Each point is reached from the start by the listed moves, each made once or not at all, plus a little noise. Is the number of moves made odd or even? Then give how often each move was made.

Moves:
(1): [ 57 -14  32 -28]
(2): [  8  70  -1 -29]
Start: [ -7 -38  -5 -30]
Points:
[ 59  19  24 -88] => even (1, 1)
[  4  33  -5 -58] => odd (0, 1)

Moves:
(1): [ 58 -25  -3   1  25]
(2): [ 42  65 -11   3 -34]
(3): [ 3  9 50  8  6]
Start: [ 17  34 -13  12   0]
Points:
[ 17  32 -14   9   0] => even (0, 0, 0)
[121  84  25  24  -4] => odd (1, 1, 1)

Moves:
(1): [ 87 -10  12   1  19  10  18  25   4]
(2): [-10  56  22   8  19  -8   7 -22  -7]
(3): [  5 -14  35 -16  -8 -12  15  -6  -5]
(4): [ -7 -17  14  70  14  -9   8  11  11]
(5): [ -3 -18  17 -17  49   9   1 -10  16]
(6): [-13   1   9   7  -1  74  10   1  -9]
Start: [ 14 -10   3   9   2  18  25 -14  -2]
Points:
[ 95 -39  30  -5  71  33  43   2  20] => even (1, 0, 0, 0, 1, 0)
[-18  -2  93  59  73  72  69 -47   0] => odd (0, 1, 1, 1, 1, 1)
[ 86  18  77  11  29  87  69 -16 -25] => even (1, 1, 1, 0, 0, 1)
[82 12 53 90 51 12 62 -1  3] => odd (1, 1, 0, 1, 0, 0)
[ -8 -29  26  86  21  83  45   0  -2] => even (0, 0, 0, 1, 0, 1)
[ 88  20  55   2  85  28  50 -24  13] => odd (1, 1, 0, 0, 1, 0)

Moves:
(1): [ 62  -1  12  12  -3   9 -30 -29 -18]
(2): [ 10  67   4 -11  -5  -7   4  -1 -10]
(3): [  1  -1  89   4 -21 -10 -10   6 -17]
(4): [ -4   5  -6  61 -12  -3   3   2   5]
(5): [-12   5  -2  13  77  45   8  -9 -17]
(6): [  7  13   2  -9 -36  70   5   9 -12]
(7): [ 26  -1  -1  -3 -10 -12  45   3 -19]
(8): [  4   1  -1   4  13   4 -31  54 -11]
(9): [16  2 11 -3 13 22 22 35 82]
Start: [ -4 -36  -6  13   3 -12   3 -44 -36]
Points:
[ 42 -16  -1  61 -44  65  78   5  19] => even (0, 0, 0, 1, 0, 1, 1, 0, 1)
[120  44 111   9 -44  59   9  33 -39] => odd (1, 1, 1, 0, 0, 1, 1, 1, 1)
[ 97  37 103  21  56  39  39 -41 -32] => even (1, 1, 1, 0, 1, 0, 1, 0, 1)
[ 97 -13  93  94  21 111  13  30 -41] => even (1, 0, 1, 1, 1, 1, 1, 1, 1)

Moves:
(1): [ 36   6  -3  14   7   5  11  -9  14   4 -20   3   1]
(2): [  0  53  30  -7  36 -17  13  10  -2 -11   2  -6   5]
(3): [ 25 -22  69  -4 -21  -2   8 -16 -19  -5  13 -16 -10]
(4): [-18   3  12  49 -26  -9  -7 -18  25 -26  12   0   6]
(5): [-10 -25  12  13  70  22 -25   8  -4 -24  -7  -3   6]
(6): [ 12  13 -14  -2 -18  79  -5  14  -2  -9  16  -9 -20]
(7): [-32 -17   0   5  26  23  55  19  -6  12   6  -1  -3]
(8): [  5   3   1   7  -5 -15  -6  53   7  -5   8   6   7]
(9): [  4   0   6 -21   8   7 -10   0  55  19   0  -2  17]
(10): [-10  14  -4  18 -11   7 -14   5 -15  44 -16   0  -4]
(11): [ 4 -1 -4  4 -3 -3 -4 -4 -1 13 37 10  8]
Start: [  3  -6  -3  11  26 -17  34   3   3 -25  -9  10  35]
Points:
[ -4  11  88   7  61 -15 110  13 -23 -13  47  -2  36] => even (0, 1, 1, 0, 0, 0, 1, 0, 0, 0, 1)
[-21  29  39 112 121  -6  58  66  20 -21  12  20  59] => even (1, 1, 0, 1, 1, 0, 1, 1, 0, 1, 1)
[ 32 -12  48  39  12  94  92  14 -24  24 -10 -13   1] => odd (1, 0, 1, 0, 0, 1, 1, 0, 0, 1, 0)

Moves:
(1): [ 18   3  -9 -12  12   3 -35  -7 -12  -6 -17   0  -8  -2]
(2): [  3  11  -3  45  35   8  12 -18 -20   2  -9  -8  27 -21]
(3): [ 24   4  54  34   7   4 -27  -3  31 -15   0   8   3  -4]
(4): [ 20 -36 -43  31   4 -16 -17  12   9 -28  34 -15  10 -30]
(5): [ -9 -24  19  15  41 -10  -2  17   7  23   3 -35 -12  10]
(6): [-15 -21   6   0  -7  55  16  -7  -1  -8  18   4 -10   1]
(7): [ 31  -8  19 -14   5   4  46 -10   1   3   2 -16 -35  -3]
(8): [  8  23   3 -13 -39  22  -4  60 -27  12 -26 -25   3 -13]
(9): [ -2  39 -17 -20  20  17  -2  -5  39   4  22 -19  14  -6]
(10): [ 19 -10  -6   1 -35   8   6 -12  -1  42  12  -8   4  19]
(11): [ 31  11  29  -2  18 -11   1 -16 -21  -7  41  -2  11  15]
(12): [ 12  -6  -1   0  21 -13   3  14   8  -1  -2  29   6   1]
(13): [  2 -34   8  -5   6   2  16 -21  14 -15  -9 -13  29  10]
(14): [  1  13  -6   9  -3   3  12   8  -5 -24   0 -10 -13  42]
Start: [  7  -9  24   1   8   4 -17  32 -22  53   2 -34  20 -16]
Points:
[ 113   11   22   62    8  109   -8   50   -9   35   39 -121   19  -32] => even (1, 1, 1, 1, 0, 1, 1, 1, 1, 1, 0, 0, 0, 1)
[ 45  10  76  54  16  94 -56  61 -54  36 -34 -53  36 -53] => odd (1, 1, 1, 0, 0, 1, 0, 1, 0, 0, 0, 0, 0, 0)
[ 104  -26  -17   42  -11   32  -10   58  -66   77   -5 -107   22  -70] => even (1, 1, 0, 1, 0, 0, 1, 1, 0, 1, 0, 0, 0, 0)

Moves:
(1): [ 27 -14  -8  10  20 -11 -14  -5  -1   1  28  22  13   7 -11 -15   0  -7
   0  11 -22]
(2): [ 11  64 -20  27   6   3 -25  28   6  12 -12 -22 -46 -18   4  -6   1  21
   9  -4   0]
(3): [-11  -8  60  12  15 -14 -10   2  12  11   4 -15   5   9  11   8  -4  19
  19  29  -2]
(4): [-19 -16 -10  58 -10   7  -3  14  -2 -18  -8  -6  -1  -7  -5  -5   4   5
 -12   1   5]
(5): [-17 -14 -11 -14  48   4  -2   4 -10   2  13 -33  -9 -13   3  -5  -4 -16
   5 -12  14]
(6): [ -8  18  11  -4   7  75  -1  18   9   0 -12 -20  26  32  -6   3   3 -12
  14 -15 -18]
(7): [ 10  -5  11  11  13   3  48 -10 -10  16   8 -10   0  11 -11  -2  -9  -8
 -14   3   3]
(8): [  6 -11  -3 -12 -18 -32   8  77  -4   9   9   1  18  -4 -17   3  14   0
  -7 -38 -18]
(9): [  4  -9 -13   4   8  -9  11   1  43  17  -4 -11  16   2  -3   1  12  -8
  11   2  11]
(10): [ -3 -15 -10   5   2   9 -12   6  -6  36  13  12  -7   0 -23 -12   9  18
  -8   6   8]
(11): [ -1  12 -16 -17 -19  17 -12 -11 -10 -22  57  -1   4  34   7 -21   2  16
  -2 -33  34]
(12): [-28   7  14  25  24 -26  19  -6   4  -8  15  55   0  -3  -2   2 -13   6
  18 -38   5]
(13): [-11   7  -7  11   0 -31   3 -22 -23   3  -3  -6  47  -3   8   4 -39  25
   3 -18  -9]
(14): [ -7  14  -9  -2  -2 -11  -2   5 -13  -1 -32  -6   1  39 -19  -9   8  -3
 -15  -1   1]
(15): [ -5 -17 -11  -8  -5 -19   8  -5   9  16  -3  10   2  21  64   0  -4 -24
  -5 -23 -27]
(16): [ 29  -7  -9   1  10  13  -7   0 -16   6   6   7  10  11  12  45   9  -1
  -5 -14  24]
(17): [  0  11  15  -2   4 -18  16   2   1   9  11  -2  40 -17  19 -20  77   9
   2   6  -2]
(18): [ 17 -12   5  -8   6  12  24   3  15 -14 -25   2   5   6  -1 -13   7  40
  -7 -14   0]
(19): [ 19 -22 -10   6  -9 -36   3  -5 -33  14  -1 -14 -11   9  -7   1  -1  -1
  68   7 -14]
(20): [ -2   6 -31 -16  -1   4  14  18  -5 -10  16  23  10  19  23  12  -4   8
  12  59 -11]
Start: [-41  27  -8  11 -15  26  26 -61  -9 -31  -5 -12 -79  -2 -15   4   8   3
  31   7  19]
Points:
[-53 -58 -24  61  91  35  58  66  37  18  49  39   9  74  27  26  33  31
  60 -29 -11] => odd (1, 0, 1, 1, 1, 1, 0, 1, 1, 1, 0, 1, 0, 0, 1, 1, 0, 1, 0, 1)
[ -45  -22  -28   46    3  -45   35    1  -50   42   45   45    4   63
   -8  -10  -26   12  113 -103  -77] => even (1, 0, 0, 0, 0, 1, 0, 1, 0, 1, 0, 1, 1, 0, 1, 0, 0, 0, 1, 0)
[-51  34  70  65  66  26  89 -74 -15 -14 -14  12  19  96 -43 -19 -47  66
  51 -37 -24] => even (1, 0, 1, 0, 0, 1, 1, 0, 0, 0, 0, 1, 1, 1, 0, 0, 0, 1, 0, 0)
[ 32  41 -88  85   4  17  53  37   1 -26  23 -44 -58  81 -56 -12  59  57
 -12 -85  59] => even (1, 1, 0, 1, 0, 0, 1, 1, 1, 0, 1, 0, 0, 1, 0, 1, 0, 1, 0, 0)
[ -50   43  -75   87   74   13   87  -35    5   18   35  -17  -65   69
   28  -35  109   53    3 -121   96] => odd (0, 1, 0, 1, 1, 0, 1, 0, 1, 1, 1, 1, 0, 1, 1, 1, 1, 1, 0, 0)

Moves:
(1): [  7  10 -10   5  -2  19  -7  -5  11   8   5  14  -5  -9   3  18  19  19
  -5  -2   3   5   1  20  15]
(2): [ -5   4  11   9   1   9   9 -13  -4   5 -11 -10 -15  -3 -10  -8  14   6
  -7  -3   4  -6   4  13   9]
(3): [10 -6 17  7  1 13  7 -1 15 -8 -5  5 -3  9 -5 -1 -1 -5  2 -5 -5 -3 -3  0
 -3]
(4): [ 19  -2  -3  19   2  14   0 -27  -8  -4 -16   9   5  12   3   6   7   8
  -5   0  -7  -3   6 -17   1]
(5): [11  1 -6 -5 10 -1  4 -9  1 -1  5 -4 -7 -2  3  1 -9 -6  0 -7  4  0 13 -2
 -9]
(6): [ -9  11  -2   2   1  20  -4  13  -2   6   2   4  -4   8  15 -11  -6  -1
  -3 -11   2   7   8   9  -4]
(7): [ -7   9 -24  -5   4   0  17   4   6   8   1  11  -7   7  -5   9   2 -11
   2   2  -9  14  16  10   1]
(8): [  2  18  10  10  10  -2 -11  15   0   7  -4   2   6   0 -11   8  -5   6
  -3  -7 -16   2 -19   9  -8]
(9): [ -3  10   9   8  -6 -11  -9   0  14  -4   3  14  15  -2   2  11  -5   9
  -6   5  18  15   5   0   2]
(10): [-10  -8   5   3   2  -3  -7   0   1  11   8   7   7 -10  -8   7   1  11
  -7  -9  -8   4   1   1  -2]
(11): [ -6   8  10  17   1  13  13  10  -3   7  20  -6 -12  -1  -6  -3  -3   1
  -1  22  -2  -2  -8   0  -5]
(12): [  1   4  10 -21   4 -20   5   9 -19   1 -14  16  -2  -8   9   1  -2  -4
   7  19   8  -2   1   9  -1]
(13): [  1   6   6  -7   5  -3  -1  -5   6  -1   3   4  21   7   0   3   3   1
   4  -1   0 -15   4   4  -3]
(14): [ 19  -7   3   9 -16  -1 -15   0  17  -2  -1   4   9  25 -19  -8  19   2
  -2  16   7  17   5   3 -21]
(15): [ 10  10   3  -9   1 -12   9  -5  -1 -10  -3   3  -4  13  25 -11   9   9
  -5  -2  -4  18  -2  -8  -2]
(16): [ -2  -1   2  -5   1   8   7  -9 -16 -13   5 -15  -2  10   9  17  10  -4
   1   2  -4  10   2  -7  -9]
(17): [ -9  14  11  -3   8   3  -4  -4   4   0  -7   8  -3 -15  10  -5  12  -8
   2   8  -7   9 -12  -7  -2]
(18): [ -7 -13  -2   3  12  -8 -12   6   9 -25  -4  -5   2  -6 -11   2   2  22
 -13   2  12 -15  -1  -2   4]
(19): [ -5   5   4  -1  -2   9   2 -14  17   6  -8  11  -5   4 -13  -7   3  22
  30   9   4   6   5   8   7]
(20): [  4  -3   5   1  -4  20   2   1   7  10  -8 -14   1 -16  -8   1 -19  -5
  -9   5 -24  -1   8   7   4]
(21): [ -5   4   4   7   2   9  14  19   5   4   0 -14   4  -4   5  -3  11  10
  11   4  13   6  11  -1   6]
(22): [ -1  -9   7  14  17  14   2   7 -20 -21   6  -8  12  -8  -1 -22   5  -2
   8   8   4  21 -17   5  12]
(23): [ -1   2  -1  11 -27 -20   3  -5 -10 -22  -3   4  -3 -22   4   5  17  16
   0 -12  -5 -10  23   5  -2]
(24): [ -6 -21 -25   9   1 -10   3   2   8  -3   0 -19   3   6  19  -4   1  -3
  19  14  11  -6  -4  19  -7]
Start: [  6 -20  15 -20 -11  17  -3  -4   3  -9 -10  -1  16  10   2  -8 -21   1
  -5  -2 -15  -5   4  14  -8]
Points:
[-18  -6  44   1  23  49  27  -5   0 -31   2 -47 -18 -12   3  -9  17  26
  -8  26   5  -5  17   3 -12] => odd (0, 1, 0, 0, 1, 0, 0, 0, 0, 0, 1, 0, 0, 0, 0, 1, 1, 1, 0, 0, 1, 0, 0, 0)
[ 19   8  55  31   5  55  -3  14 -18 -25 -25  40  58 -16  17   2  28  62
   9 -21 -29   8  18  58   6] => odd (1, 0, 1, 1, 0, 1, 0, 1, 0, 1, 0, 1, 1, 0, 0, 0, 0, 0, 0, 0, 1, 1, 1, 0)
[ -8  26  56  53 -20  91  34  23  37 -20 -26   3  10 -12   2  -9  48  47
  38  67 -12  76  31 121 -10] => even (1, 1, 1, 0, 0, 1, 1, 1, 1, 0, 1, 1, 0, 1, 0, 1, 1, 0, 1, 1, 1, 1, 1, 1)
[ 14  30  35   8  -5  41  10 -17  21   5  -5  53  49  20   5  44  54  35
  -5  62  -2  52  40  29 -25] => even (1, 0, 0, 1, 0, 0, 1, 0, 1, 1, 1, 1, 1, 1, 0, 1, 1, 0, 0, 0, 1, 0, 0, 0)
[  0  -2  51  27   3  78 -19  17  61 -25  21  11  19   8   2  12  29  54
 -24  23  24  49  25  26 -32] => even (1, 0, 1, 0, 1, 1, 0, 0, 1, 1, 1, 0, 0, 1, 0, 1, 1, 1, 0, 0, 1, 0, 0, 0)
[ 29 -26  47  26  28  89   3 -27  49 -33 -60   6  10   5  25 -54  42  80
  19  38   2  50  28  70  -1] => odd (1, 1, 1, 1, 1, 1, 0, 0, 0, 1, 0, 1, 0, 1, 1, 0, 1, 1, 1, 1, 1, 1, 0, 1)
[ 35 -14  13  -5 -19  67  20 -53  14 -30 -42  14  17   5  42  20  -1  44
  38   4 -26 -15  66  69 -19] => even (1, 0, 1, 1, 1, 1, 0, 0, 0, 0, 0, 1, 1, 0, 0, 1, 0, 0, 1, 1, 0, 0, 1, 1)
[ 31   2   6  19   5  24  13 -12  38 -71 -31  -1  36  59  47   1  47  41
   6  -1 -25  26  53  28 -66] => odd (0, 0, 1, 1, 1, 1, 1, 1, 0, 0, 0, 0, 1, 1, 1, 1, 1, 1, 0, 0, 1, 0, 1, 1)
